Each row of a before or after table is a point. One or more steps were done to the points. Then noise was added and the rows were shuffled. The steps act on columns, c1 being the first. Write out the steps. A step turns or swaps two columns, mirrors them in a line or flattens them onto one, adds a multiple of one to another, or multiplies or shifts one. Angles are multiples of 10 degrees, from the lower column toward the higher: turns from -170 to 170, lines from 10 to 170 but not 90. Use the fewest steps. Two steps may share a column if one is a turn and the other turns, adds or multiplies; they go together, in the order done. Otherwise the lowest column goes first.
(in the rows, 128 means zero)

Before (14 x 2):
[[105 116]
 [106 145]
 [ 81 134]
 [ 92 119]
 [ 93 141]
 [ 92  99]
 [141 137]
 [160 164]
 [152 172]
 [131 123]
 [124 153]
 [ 65 125]
 [134 139]
 [106 128]]
After (14 x 2):
[[134  82]
 [103  87]
 [148 109]
 [130  67]
 [150 122]
 [171 152]
 [138 144]
 [131 104]
 [162 162]
 [113 103]
 [124 135]
 [118  94]
 [136  98]
 [136 130]]
Steps: swap c1 and c2

Before (10 x 3):
[[ 96 129  88]
 [153 156 167]
 [114 140 101]
 [142 104 166]
 [165 141 118]
 [106 100 120]
 [157 158 162]
 [152  98 116]
 [111 120 131]
 [ 93 133 112]]
After (10 x 3):
[[177 142 134]
 [167 108 165]
 [ 82 145 126]
 [ 87 166 114]
 [160 101 169]
 [147  85 121]
 [160 131  95]
 [106 122 125]
 [ 99 124 102]
 [109 156 127]]
Steps: multiply c1 by 1.3; turn c2 and c3 by 70 degrees

Before (8 x 6):
[[ 87 108 103 132 132  72]
 [ 99  93 129 142 147 154]
 [ 98 109  96 109 107  96]
 [153 172 154 142 141 120]
 [158  93 135 125 107 123]
 [140 127 154 104 159 138]
 [135 167 175  98  95  75]
 [109 159 136 120 152 133]]
After (8 x 6):
[[ 98 169 128 151 134 111]
 [156 155 135 124  99 131]
 [ 99 138  96 100 103 151]
 [141 140 154 139 156 149]
 [ 86 150 103  71 123 134]
 [110 107 136 134 160 135]
 [135  78 177  82 111 166]
 [153  92 156 116 153 116]]
Steps: mirror c2 and c5 in the line at 80 degrees; turn c4 and c6 by -100 degrees

Before (10 x 8):
[[ 76 102 153 114  86 128 160 138]
 [ 98 136 126 127 153 161 140 147]
 [136 111 151 128 173 108  79 124]
 [105 173  88 161 150 152  87 105]
 [ 89 148 140  78 129 100 114 157]
 [144 153 137 151  94 149 101  90]
 [157 124 100  85 160 108 110 149]
 [ 93 140 144 132  84 152 136 158]
 [148 102 125 117 118 102 100 149]
 [152 143 132 142 116  83 150 141]]
After (10 x 8):
[[134 100 167  99 100 122 112 151]
 [157 124 105 161 160 128  90  91]
 [113 114 125 144  78 133  82 127]
 [125 162 133 121 125 168 143 142]
 [154 108 129 132 116  83 159 142]
 [137 171 122  84 114 102 114 158]
 [165 168 169 170 138 159  89 105]
 [127 169  94 130 168 126 149 159]
 [109 101 134 126 130 104 109 149]
 [ 88 171  91 106 155 104 160 138]]
Steps: turn c1 and c2 by -70 degrees; turn c5 and c6 by 30 degrees; turn c3 and c5 by -160 degrees; turn c4 and c7 by 20 degrees; add 0.5 times c8 to c7

Before (13 x 11):
[[176 128 129 110 155 145 116  91  98 152 149]
 [114 104 139 140 124 121 175 147 137 121 107]
 [146 156 178 112 165  99 158 127 124 120 106]
 [150 114 101 169 139 109 144 133 102 100 125]
 [114 145 146 170 131 139 142 169 104 144  69]
 [ 98 133 122 131 141 102 149  98 107 102 114]
 [145 111 132 161 138 121 150 125  94 119  82]
 [153  97 144 127 149 138 102 119  87  92 173]
 [137 185 169 144 119 106 153  96 159 139 121]
 [164 135 139 102 133 105 107 150 102 158 150]
 [185 138 124  87 137 137  84 122 117 116 116]
 [198 154 113  86 159 173 103 153  79 132 154]
 [172 123 143  96 120 133 136 111  59  92 141]]
After (13 x 11):
[[107 187 171 142 103 107 114  82 146 134  91]
 [123 100 144 125 151 138 150 134  85  93 145]
 [ 66 135 122 131 106 101 135 105  98 104  88]
 [114 156 174 110  96 101 160 132 122 122  74]
 [ 84 145 145 170 111 139 131 177 123 145  41]
 [115 111 134 162 108 119 135 133  97 119  54]
 [145 130 132 108 134 147 159 104  85 154 121]
 [168 156 109  85 147 175 163 168  91 132 126]
 [ 81 100 134 142  83 118 119 144 142 119  80]
 [144 121 146  95 120 134 117 133  57  93 109]
 [155 137 125  87 171 136 145 127 122 120  88]
 [117 117 103 169 106 111 131 142 104 103  95]
 [135 136 138 101 147 106 133 153 112 159 120]]
Steps: shift c1 by -30; turn c5 and c7 by 100 degrees; turn c8 and c9 by 20 degrees; shift c11 by -30

Before (12 x 12):
[[136 113 138 136 153 150 133 131 167 170 103 103]
 [137 114 136 137 157 121 137 138 129 117 127 150]
 [160 117 146 117 121 121 158 144 162 129 139 120]
 [103 106 129 151 105 101 151 115 154 169 135 153]
 [161 103 116 141 160 120 148 154 120 164  88 117]
 [105 115 121 149  99  99 120 126 150 111  89 113]
 [ 99 133 139 115 132 112 137 108 164 151 144 104]
 [ 96 105  99 121  96 136 110 125 167 108 136 100]
 [145  93 134 151 139  99 106 111 145 148 112 124]
 [100 122 128 146 100 103 110 162 123 129 135 147]
 [121  97 136 143 144 150 149 156 116 114 138  99]
 [145  95 146 109  99 108 109 113 129 107 109 148]]
After (12 x 12):
[[ 98 116  59 143 131 113 107 143 164 115 144 115]
 [145 149  70 106 138 101 120 161 145 114 112 150]
 [137 145 157 119 157 121 151 127 129 145 127 123]
 [160 161  30 116 160 119 121 118 119  80  88 107]
 [ 95 147 195 135  96 136  96 142 168 120 136 139]
 [159 145 119 138 120 122 124 121 161 144 140  97]
 [145 148 182 146  98 108 145 158 128 165 109 152]
 [103 141  13 105 104 102 155 151 154  87 135 109]
 [104 139 178 107  99  99 114 136 150 139  89 133]
 [137 143   8 122 153 150 105 133 167  95 103 118]
 [101 151 126 109  99 103 144 102 125 127 134 150]
 [122 170 166 114 144 151 102 120 117 150 139 102]]
Steps: turn c2 and c8 by -150 degrees; multiply c10 by 3; turn c3 and c10 by 110 degrees; multiply c4 by -1; turn c7 and c12 by -80 degrees

Before (14 x 14):
[[170 175 144 158 137 130 122 110  95 157 136 135 166 105]
 [159 158 120 123 162 127  90 148 132  96 107 116 117 162]
 [183  81 101 176 141 118 114 114 141 110 166  96 171 139]
 [111 169  97 138  79 146 111 137  98 131 128 121 147  88]
 [166 117  93 126 153 117  98 143  89 113 106 105 121 108]
 [103 120 103  93 137 104 170 160 129  87 137 157 116 115]
 [151 123 124  83  73 180 162 127 116 129 128 147 131 134]
 [146 137  88 128 168 142 161 121  90  92 148 114  62 128]
 [169 123 105 152 136 163 145 130 155 147 112 117 108 108]
 [147 131  96 155 162 135 128  99 131 149 150 168 151 105]
 [127 142  95  90 194 119  97 187  98 106 170 112 143 107]
 [123 130 133 112 124 165 134  87 106 110  98 114 139 103]
 [151 137 119 137 131 115 134  75 138 137 153 120 111 129]
 [133 139 161 142 127 126  59 111 151  82 148 133 119 115]]
After (14 x 14):
[[169 117 102 124 150 121  84 123 102 125 108 105 108  51]
 [150 138 119 142 130 116 137  51 134 130 151 122 118  95]
 [112 166 122 139  78 146 109 119 105 127 129 122 118 114]
 [122 138 112  88 194 119  77 168 114 126 169 113 119 113]
 [151 125 125  81  74 181 146 109 107 130 125 146 125  99]
 [123 130 134 111 127 160 121  67 108 128  97 116 134 107]
 [169 126 103 152 135 162 156 113 144 130 115 112 105  46]
 [148 133 118 156 161 136 139  79 126 128 152 167 125  77]
 [170 175 156 159 131 128 121  91  94 134 137 138 150  43]
 [144 132  77 129 165 142 147 103  81 124 148 117  89  98]
 [186  80 132 177 140 123 132  96 139 128 167  97 135  54]
 [133 139 145 142 126 123  77  92 173 126 143 128 139 102]
 [157 158 119 123 160 130  92 127 145 121 105 116 113 112]
 [103 119 104  94 138 103 157 141 117 127 139 157 112 150]]
Steps: add -1.5 times c1 to c14; flatten c3 and c13 onto the line at 40 degrees; add 0.3 times c4 to c7; turn c7 and c9 by -20 degrees; shift c8 by -20; multiply c10 by 0

Before (10 x 20):
[[ 80 108 136 103 136 130 125  93 118 148 129  99 144 147 164 102  91 144
   75 132]
 [150 191 107 143 130 121 111 124 184 140 148 168 135 136 139  84 115 132
  141 113]
 [130 135 109 120 118  82 112 152 165 168 122 138  95 163 148 118 136 114
  139  84]
 [124 185  91 150 150 102 163 138 151 151 159 219 134 136 122 101 154  93
  158  98]
 [103 104 145 134 114 146 109 136 134 163 126 132 142 130 116 139 129 135
  130 107]
 [ 69  83 172 129 133 156 115  59 106 141 127 128  84 125 151 107  91 146
   95 160]
 [152 162 145 109  97 113 154 107 125 118 108 126 152 122 113 139 118 108
  102 100]
 [119 133 138 107  82 133 128 127  94 172 133 102 129 143 137 107  86 102
  122 133]
 [115 153 116 110  98 116 116 112 125 172 136 121 123 155 135 141 104 139
  151  68]
 [167 159 111 151 146  97 178 126 158 158 158 161 136 134 143 104 133 127
  161 108]]
After (10 x 20):
[[105 105 145 110 117 146 118 126 136 164 126 132 142 133 118 140 129 121
  123 106]
 [ 70  82 171 116 135 157 122  84 104 139 128 129  86 126 150 109  91  74
  147 195]
 [130 136 109 110 119  82 134 126 166 166 120 137  96 161 148 117 136 158
  130  43]
 [ 79 108 139 120 136 130 149  97 120 150 127  98 141 147 162 102  92  63
  166 132]
 [115 150 117 113  96 115 144  83 127 174 136 123 123 155 135 140 102 131
  102  57]
 [165 159 109 181 146  97 115 117 158 158 159 162 136 136 142 103 133 155
  102 108]
 [119 133 138 124  83 133 147 131  94 171 134 102 129 142 139 108  86 158
  147 117]
 [149 190 109 114 130 122 112 118 182 140 146 168 135 136 138  83 116 132
  114 107]
 [151 161 145 152  96 114 150  94 123 117 107 129 150 120 112 137 117 137
  162 118]
 [125 185  92 167 149 101 111 120 154 153 159 220 135 135 123 100 153 202
  122  91]]
Steps: turn c4 and c7 by -80 degrees; turn c8 and c20 by -30 degrees; add -1 times c14 to c20; turn c18 and c19 by -150 degrees; multiply c18 by 1.6

Before (11 x 24):
[[141 148  99 117 106 146 110 126 107  95 147 100 140 163 149 112 138 116
  147 131  75 191  89 162]
 [132 151  96 175 137 128 150 155 104 117 123 133 139  90 138 116 132 155
  135  83 115 163 106  93]
 [109 110 121 149  89 141 146 144 170 102 120  94 106 129 149 113 108  99
  106  98 148 154  96 119]
 [ 94 104 135 136 138 132  95 158 139 104 150 143  86 163 138 156 136 110
  137 152 140 113 131  84]
 [111 145 156 113 149  98  93 166 103 166 102 152  96 125 169 114  84 111
  121 131  70 121 153 115]
 [167  84 131 173 121  84 124 122 176  98 102 101 107  88 169 165 100 104
  162 120 145 178 147  93]
 [172 115 137 146 167 114 143 172 147  93  88 122 138 135 158 143 163 126
  135  96 146 144 148 158]
 [145 124 150 111 154 161 118 137 107 125 115 147  95 105 181  88 165 175
  112 125 138 120  93 137]
 [128 118 164 127 120 152 157 128 130 131  86 149  73 118 134  97  90 145
  155  95  88 150  85 100]
 [125 151 127 159  91 112 129 135 167 164 103 135 126 119 107 108  86 167
  129 149 148 137 122  89]
 [133  74 101 162  96 117 138 111 128 101 121 147  79 106 125  92 113 123
  155 132 139 136 131 104]]
After (11 x 24):
[[131 152 159 174 139 129 151 156  69 119 134 135 138  75 150 118 130 153
  132  84 131  93 106  95]
 [132  75 153 163  96 118 139 112 119 149 157 147  80  92 131  90 112 124
  132 132 107 108 130 104]
 [166  82 127 173 121  84 125 123 125 129 165 101 108  90 180 167 102 103
  145 120 110  71 145  94]
 [125 149 135 157  90 113 127 136 159  91 134 135 127 100 111 107  87 165
  152 148 103 139 121  88]
 [ 93 103 114 137 138 133  96 159 153 155 134 143  85 184 125 156 137 110
  105 152 119 128 132  83]
 [128 117 116 125 122 151 158 128 108 113 161 149  71 114 137  96  90 143
  164  95 174 109  84 100]
 [111 144 133 114 148  99  93 165 110  97 126 151  95 147 168 115  84 114
  154 131 187 151 156 116]
 [143 148 171 116 105 145 111 125  44 124 143  98 139 193 138 111 139 118
  106 133 168  57  87 163]
 [172 116 103 147 168 113 142 174 130 152 142 124 137 154 155 142 165 125
  165  95 119  97 148 157]
 [110 109 130 149  87 141 146 144 143 137 107  95 105 142 145 113 109  98
  140  97 102  92  95 118]
 [147 126  96 112 151 162 119 136 116 133 116 147  95 123 184  88 167 174
  142 125 128 133  92 137]]
Steps: add 0.3 times c17 to c3; turn c3 and c21 by 160 degrees; add -1 times c22 to c9; turn c10 and c22 by 150 degrees; turn c11 and c19 by -100 degrees; turn c14 and c15 by -20 degrees; multiply c14 by 1.6

Before (9 x 32):
[[116 111 106 143 134 134 106 154 142 158 100  90 112 131 128 140 144 172
  142 114 196 191 181 125 102 110 104 144 124  83 131  98]
 [113 155 107 113 139  94 134 149 207 129 171 156 113 100  95 112 144 118
  123  95 139 186 139  95 119 146 110  99  95 126 119 129]
 [136 119  87 148 103 125 119 173 136 104 178 165 104 109 147 141 169 118
   92 150 144 148 127 144 153 107 127 121 118 127 129 100]
 [165 113 114 110 158 110 173 145 142 119 194 113 144 115 149 129 182 134
  162 112 131 123 108 110 136  98 114 128 124 102 136 117]
 [119 139 137  98 174 136 107 172 117 100  79 146 121 136 131 130 130 144
   95 161  91 139 139 138  81 184 174 121 117 114 122 169]
 [110 110 132 151  84  72 113 144 154  95 165 119 127 123 133 116 144 122
  109 124 168 130 138  81  99 147 118 117 152 122 123 145]
 [115 123 170 149 108 103 138 104 166 122 101 128 124 117 134  77 142 150
  114 167 137 136 114 139 145  93  79 121 123 142  99 115]
 [125 139 138  90 107  95 119 155  93 122 132 155 122 146 162 147 112 156
  116 115 184 122 115 127 124  95 113 133 113  99 112 165]
 [148  94  93 130  79  83 143 115 110  99 155 147 109 141 133 134 169 166
  147 165 110 142 157 147 158 110 148  85 136 112 112 140]]
After (9 x 32):
[[126 139 146 164 107  95 121 112  93 122 132 154 121 146  87 147 112 117
  116 120  65 122 114 126 104  95 132 135 114  99 113 165]
 [165  93  98 138  79  82 143 116 110  98 156 147 109 141 137 134 169 148
  145 180 124 143 158 146  79 109 102 106 135 112 112 141]
 [ 90 111 142 102 134 134 108 140 143 158 100  90 111 131 104 140 144 113
  141 127  47 191 182 125 183 109  99  94 125  83 130  98]
 [141 154 137 195 138  94 135 166 207 128 170 155 113  99 126 113 144 102
  122 103 124 185 139  96  83 146 103  94  95 125 118 128]
 [126 139  88 125 174 136 108 148 117 100  80 146 121 137  89 129 130 148
   96 169 151 139 139 138 192 183 153 109 117 116 122 169]
 [138 119 115 154 103 125 120 134 137 104 177 165 104 108  80 141 168 155
   92 119 119 148 127 145  74 108  90 133 120 126 130 100]
 [154 113 136 213 157 110 174 119 142 119 194 114 144 115 103 128 183 111
  162 126 123 123 107 110  48  99 110 171 125 102 136 116]
 [126 110 138 172  84  72 113 131 153  94 165 119 127 124 112 116 145 134
  109 103  96 131 139  81 129 147 129 100 153 123 124 144]
 [133 124 188  70 109 102 139 112 167 122 101 128 124 117 145  77 142 160
  114 155 110 137 114 138 155  93 150 120 123 142  99 114]]
Steps: add -0.7 times c23 to c1; turn c1 and c28 by 60 degrees; turn c3 and c27 by 70 degrees; add -1.5 times c11 to c4; turn c4 and c25 by 140 degrees; mirror c8 and c15 in the line at 150 degrees; turn c18 and c21 by -150 degrees; turn c18 and c20 by -70 degrees

Before (9 x 64):
[[153 107 132 147 146 125  99 110 148 119 131 115 121  68 153 151 129  86
  141 139 105 153 135 150 156 130 141 155 115 106 149 103 131 114 112 139
  144 150 150 121 129 161 116 156 171 109 125  98 157 123 152 148 137 144
  136 118 104  86 125 117 127 130 146 140]
 [158 111 149 144 105 127 117 126 132 123 172 137 111 147 155 148 135 100
  143 142 105 132 141 161 120 165 144 153 127 151 112 117 164 137 105 129
  118 136 149  97 166  97 108 115 139 107 116 132 132 130 144 157 105 113
  160 131 122 124 182 155 154 116 125 153]
 [141 155 154 136 129 149 102 161 128 109 163 123 110 133 160 156 161  84
  171 118  88 131 138 151 108 160 157 129 112 141 111  98 164 125  99 123
  128 165 153 111 179 129 106 139 161  86  95 108 146 158 128 140 113 103
  129 149 117 122 142 153 121 130 115 152]
 [126 100 141 128 129 102 117 135 149 137 148 110 116  96 128 118 135 114
  157 136  98 165  89 144 149 123 139 119 124 102 134 126 136 135 109 149
  163 147 166 134 142 163 143 162 139 109 147 116 140  99 149 137 153 150
  134 136  72  98 109 135 101 136 142 130]
 [105 120 111 122 151 127 189  91 167 131 109  83 137  87 118 119 132 129
  114 159 118 174 102 126 147 101 141 130 173  91 155 129 109 125 114 168
  143 149 113 158 122 131 162 123 144 154 154 117 113 128 151 137 127 142
  100 168  87 100 121 117  84 163 125 120]
 [168 157 142 171 136 116 131 128 118 151 170 144 120 146 135 100 101 149
   89  93 147 106 161  80 126 131 108 141 108 131 190 167 113 125 143 153
   77  92 161 122 145  98 151 111 113 139 105 162  78 159 113 108  94 105
  103  79 141 147 167 133 148 140 105 136]
 [129 175 160 146 126 129 127 148 106 134 148 157 145 100 163 111  46 106
  117  80 152 102 150 123  90 130 101 178  96 138 176 184  96 152 140 114
   89 100 154  89 142 102  91 103 156 156  99 157 112 183  74  92 123 137
   81  74  85 107 137 143 135 118  73 143]
 [110 110 139 103 135 111 150  93 159 141 104  80 128  89  95 124 144 135
  138 137 102 176 113 120 171 129 113 135 152  86 137 123 140 120 116 151
  143 124 123 140 117 155 126 143 127 121 141 115 134 145 119 122 149 146
  132 140  73 127  88  99  93 128 131 106]
 [141 150 127 173 152  82 148 137 118 141 158 123 134 127 116  96 112 160
  119 131 131 105 139 123 112 118  89 132 138 143 177 131 103 146 137 170
   88 116 103 147 129  87 149  90 102 169 109 153  95 144 105 124  84 114
  113 110 134 162 131 123 122 131 106 102]]
After (9 x 64):
[[106 119 110 130 136 128 189 167 168 130 119  84 173  47 117 118 131 129
  113 157 118  92 100 125 149 100 141 131 129  91 154 130 110 124 114 166
  144 148 113 159 121 131 163 123 143 154 154 116 112 121 123 138 126 142
  100 167  87 101 123 161  83 165 125 119]
 [140 149 127 111 157  81 149 102 117 141 110 123 140 126 116  96 114 161
  120 130 131 154 138 123 112 118  89 132 132 141 177 133 102 147 137 167
   85 113 102 149 129  88 148  90 102 169 109 153  94 174 111 124  84 114
  114 109 134 163 130 116 122 131 107 101]
 [155 107 131 132 133 128  97 141 147 118 113 116 114   9 151 150 128  85
  142 140 104 132 133 150 156 131 140 153 124 106 149 101 131 113 113 138
  144 149 152 123 129 160 116 157 169 109 124  98 156 148 127 147 138 144
  136 118 102  87 126 158 127 131 145 140]
 [143 158 153  98 130 149 102  80 128 108 122 122 108 139 159 156 162  84
  169 116  89 113 139 153 109 160 157 129 112 143 112  98 165 125  98 121
  126 163 151 111 180 129 106 139 162  85  95 107 145 136 128 140 114 102
  129 149 118 121 142 124 121 129 114 154]
 [127 100 141 157 119 103 116 108 149 135 116 111 120  64 130 118 135 116
  158 137  99  69  90 145 149 124 140 119 116 102 132 128 137 134 108 149
  163 148 166 134 141 163 143 162 138 109 147 116 140 129 136 136 155 151
  134 135  72  98 110 137 102 137 143 129]
 [169 158 141  98 140 116 131 102 118 150  96 144 108 164 134 100 101 148
   90  93 147 162 161  81 126 131 109 140 123 131 192 168 112 125 144 152
   78  93 161 122 145  97 151 114 112 138 104 164  78 170 122 107  96 105
  105  80 140 149 165 124 148 141 104 134]
 [130 174 160  72 150 130 128  99 107 133 127 156  98  71 162 111  48 105
  117  83 152 147 151 126  89 131 100 177 151 139 176 185  96 154 141 113
   90 100 154  89 142 101  91 102 155 157  96 157 110 145 115  92 125 137
   81  74  85 107 138 107 135 117  72 145]
 [156 111 148 126 104 128 117 101 132 124  94 137 122 166 155 148 135 101
  145 142 105 114 142 160 120 164 143 154 110 152 113 117 163 137 105 128
  118 135 151  97 166  97 109 116 140 106 117 132 134 146 142 157 106 114
  161 130 122 125 181 123 154 116 123 153]
 [111 110 138 111 136 111 147 171 160 141 125  79 150  50  96 124 145 135
  138 138 101 115 111 121 170 130 112 135 124  87 136 124 139 121 117 151
  142 125 123 140 116 154 127 143 127 121 141 116 132 103 122 122 147 146
  133 137  75 127  86 176  93 130 129 105]]
Steps: turn c4 and c50 by 90 degrees; flatten c5 and c51 onto the line at 150 degrees; turn c8 and c11 by 140 degrees; mirror c13 and c29 in the line at 40 degrees; multiply c14 by 2; add -1 times c23 to c60; turn c22 and c60 by 120 degrees
